Each row of a before or after table is a point. One or more steps were done to the points. Then noise was added and the rows were shuffled. The steps act on columns, c1 being the first. What was done? A step turns or swaps two columns, mirrors them in a line or flattens them onto one, adds a multiple of one to another, or multiplies or shifts one. Angles are multiples of 10 degrees, from the lower column toward the higher: turns from -170 to 170, lines from 10 to 170 but not 90. Use the fewest steps. Two steps may share a column if one is a turn and the other turns, adds or multiplies; they go together, in the order done. Otherwise the lowest column goes first.
(in the rows, 128 means zero)

Before:
array([[ 98, 146],
       [160, 126],
       [118,  94],
       [133, 143],
       [157, 132],
       [ 87, 144],
       [ 89, 115],
       [164,  70],
       [185, 117],
       [108, 106],
       [ 95,  51]])
After (11 x 2):
array([[127, 167],
       [102, 115],
       [162, 123],
       [144, 155],
       [163, 151],
       [ 72, 114],
       [177, 128],
       [ 92, 120],
       [130, 210],
       [ 75, 174],
       [125, 109]])
Steps: turn c1 and c2 by -160 degrees

Before, 14 rows:
array([[152, 125, 165, 116, 105,  92],
       [183, 123, 118, 144, 150, 115],
       [121, 119, 147, 155, 192, 147],
       [104, 140, 153, 198, 188, 160],
       [130, 155, 104, 134, 203, 134],
       [142, 163, 154, 131, 150, 154],
       [148, 171,  76, 163, 190, 176],
       [121, 160, 150,  92, 137,  87],
       [162, 145, 161, 187, 229, 159],
       [152, 104, 110, 137, 109,  71],
       [165, 211, 128, 110,  85,  92],
       [167, 123,  90, 111, 125,  97],
       [152, 152, 124, 137, 133,  84],
       [141, 163, 160,  87,  97, 121]])
After, 14 rows:
array([[137, 143, 144, 124, 111, 108],
       [143, 130, 153, 164, 150, 101],
       [121, 111, 116, 124,  97, 135],
       [127, 138, 124, 104,  75, 156],
       [133, 198, 136, 140, 149,  64],
       [146,  88, 158, 163, 126, 161],
       [138, 110, 144, 212,  98, 176],
       [150, 117, 166, 125,  96, 157],
       [132, 137, 138, 153,  84, 132],
       [119, 135, 112, 155, 122,  53],
       [151, 187, 168, 146, 138,  22],
       [136,  92, 142, 160,  86, 126],
       [109, 163,  99, 170, 165,  58],
       [134, 154, 138, 118, 136,  62]])
Steps: flatten c1 and c3 onto the line at 60 degrees; swap c2 and c4; turn c5 and c6 by -100 degrees

Before, 14 rows:
array([[153, 129, 119, 108, 136,  99,  85, 147, 175, 154, 189],
       [141, 128,  99, 105, 141,  89, 127, 150, 137, 110, 149],
       [143, 156, 131, 115, 124,  91,  80, 133, 108, 137, 126],
       [135, 117, 107,  95,  88, 122,  89, 124, 111, 197, 165],
       [165, 124, 108, 116, 122, 170, 111, 142,  95,  97, 130],
       [177, 112, 102, 124, 132, 133, 131,  93, 160, 121, 144],
       [150, 106, 143,  95, 137,  91, 122, 138, 150, 123, 127],
       [ 59, 205, 114,  95, 135, 106,  64,  50, 108, 149, 124],
       [139, 117, 176, 208, 136, 125,  81, 125, 143, 116, 196],
       [153, 105, 106, 121, 132, 139, 114, 145, 201, 114, 113],
       [162, 173, 127, 100, 146, 118,  68, 141, 111, 249, 145],
       [172, 131, 150, 107, 131,  97,  71, 136, 141,  96, 151],
       [141, 148,  96, 135,  93,  93,  82, 112,  99, 130, 137],
       [165, 216, 154, 102,  97, 136, 108, 144, 100, 164, 128]])
After, 14 rows:
array([[140, 102, 129, 104, 113,  71, 174, 135, 109, 134, 117],
       [155, 110, 126, 134, 152, 104, 150, 152, 169, 182,  86],
       [174, 138, 103, 142, 140, 140, 111,  93, 150, 128, 115],
       [154, 113, 142, 167, 138, 107, 130, 141, 146, 120, 122],
       [155, 136, 106, 158, 155, 158, 142, 141, 189, 106, 127],
       [ 50,  61, 118,  75, 121,  49, 191,  57, 113, 142, 114],
       [165, 120, 112, 143, 123, 175, 134, 145, 102, 109, 102],
       [143, 109, 103, 144, 132,  92, 116, 151, 137, 130,  99],
       [139, 201, 174,  95, 137, 138, 138, 128, 144, 159,  53],
       [163,  88, 129, 109, 120,  80, 211, 141, 123, 235, 157],
       [157,  55, 156,  63, 107,  79, 157, 141,  94, 147, 138],
       [167, 106, 156, 136, 137,  93, 156, 129, 137, 117,  68],
       [132, 101, 103, 157, 113, 131, 170, 124,  95, 204, 121],
       [141, 122,  90, 106, 106,  83, 165, 110,  82, 138, 103]])
Steps: add -0.7 times c2 to c6; turn c2 and c4 by -120 degrees; flatten c5 and c9 onto the line at 60 degrees; turn c10 and c11 by -40 degrees; turn c7 and c11 by 150 degrees
